Each row is a point. The window is the flat piece filled in between its corners: a triangle in 3 columns, a solid with four corners in 4, and so on. A path goes straight from each point to the next, and from the last back to the first. List the points from which the path goes on through the window.

Window (4 x 4):
[[ -0.3  -5.8   1.3   1.0]
 [  4.3  -2.8   2.8   2.8]
 [  0.9   1.9  -3.9   1.9]
 [-11.0   4.8  -0.5   2.3]]
Path:
(1): [ 1.3  0.6 -1.9 -2.3]
(2): [ 0.0  1.9 -4.2  4.5]
(3): [-2.1 -5.1  2.0  7.0]
(4): [-0.6  0.1  2.5 -4.5]
(5): [-2.4 -0.9  4.3 -2.6]
(6): [ 0.0 -6.6  0.3  7.0]
(7): [-1.6  0.9 -3.6  7.2]
(8): [ 0.3  1.0 -2.4 -0.2]
(9): [-1.8  1.7  0.3 -4.1]
(10): [-2.8 -1.1 -1.2  3.5]
(11): [ 0.1 -2.2 -4.3  7.4]
(12): [ 0.3  4.2 -1.4 -2.7]
(13): [ 1.7 -2.2  4.4 -2.8]
(14): [-2.5 -3.9  0.6  4.2]
(15): [-5.5 -1.5 -2.5  5.5]
(16): [-3.7  1.2  0.6 -2.3]
Through the window after points: 1, 7, 9, 11

Window, 6 rows:
[[-7.5 -1.3  3.0 -0.8  4.0  0.5]
 [-1.1 -2.2  1.1  4.8  0.9 -0.4]
 [ 0.4 -6.1 -9.2  1.2  3.3  3.9]
 [ 4.1 -1.0 -5.3  0.2  3.2 -3.0]
 [ 4.3 -2.2 -5.0 -0.5 -2.8  2.1]
 [-3.0 -5.1  5.3 -1.5  2.7  1.5]]
Path:
(1): [-4.6 -2.7  0.4  0.2  1.9 -0.9]
(2): [-1.5 -6.4 -5.9  1.7  0.2 -1.8]
(3): [ 1.2 -2.9 -5.7 -1.4  5.9  6.1]
(4): [-2.7  1.1  4.7  2.5  4.2  2.8]
(5): [-4.9 -3.2  2.3 -0.9  1.7 -1.4]
(6): [-0.6 -5.1 -2.3  3.0 -1.6 -2.5]
(7): [ 2.1 -1.6 -2.2  3.1  3.1  1.7]
(8): [-2.5  0.7  1.7 -2.3  7.1  4.3]
Through the window after points: 8

Window, 6 rows:
[[-0.6  7.6 -1.2  4.0  4.3  5.8]
 [ 1.6 -5.8  0.5  0.2 -2.7 -3.6]
 [ 0.4  0.3 -0.8 -5.3  2.2 -3.2]
 [-2.0  2.4  6.7 -7.0  6.4 -0.6]
 [ 6.2 -0.6 -0.6 -1.6  3.9 -0.7]
 [ 4.9 -1.4 -0.2  2.0 -7.4 -3.0]]
Path:
(1): [ 0.1 -0.8  3.7 -8.1  2.8  3.8]
(2): [ 1.5 -2.7  1.1 -2.1 -3.2 -0.6]
(3): [ 1.3  2.4  0.0  1.4  0.7 -7.8]
(4): [ 0.6 -1.3  1.3  0.5  3.0 -2.2]
(5): [ 0.0 -2.9 -0.1 -2.6  0.5 -0.4]
(6): [-1.7 -2.6 -3.5 -3.7  0.0  5.1]
(7): [ 2.9  5.6  2.8  2.6  3.4 -5.1]
(8): [ 0.6  5.4  0.1  2.1  4.2 -2.4]
(9): [ 0.0  3.5 -0.2 -0.5  2.5  3.9]
(10): [ 1.0 -1.1  2.6 -5.8  3.6  3.2]
(11): [ 0.9  2.9 -1.4 -1.3  7.0 -3.6]
(12): [-1.6  4.5  5.0 -2.4  6.6 -3.5]
Through the window after points: 6, 8, 12
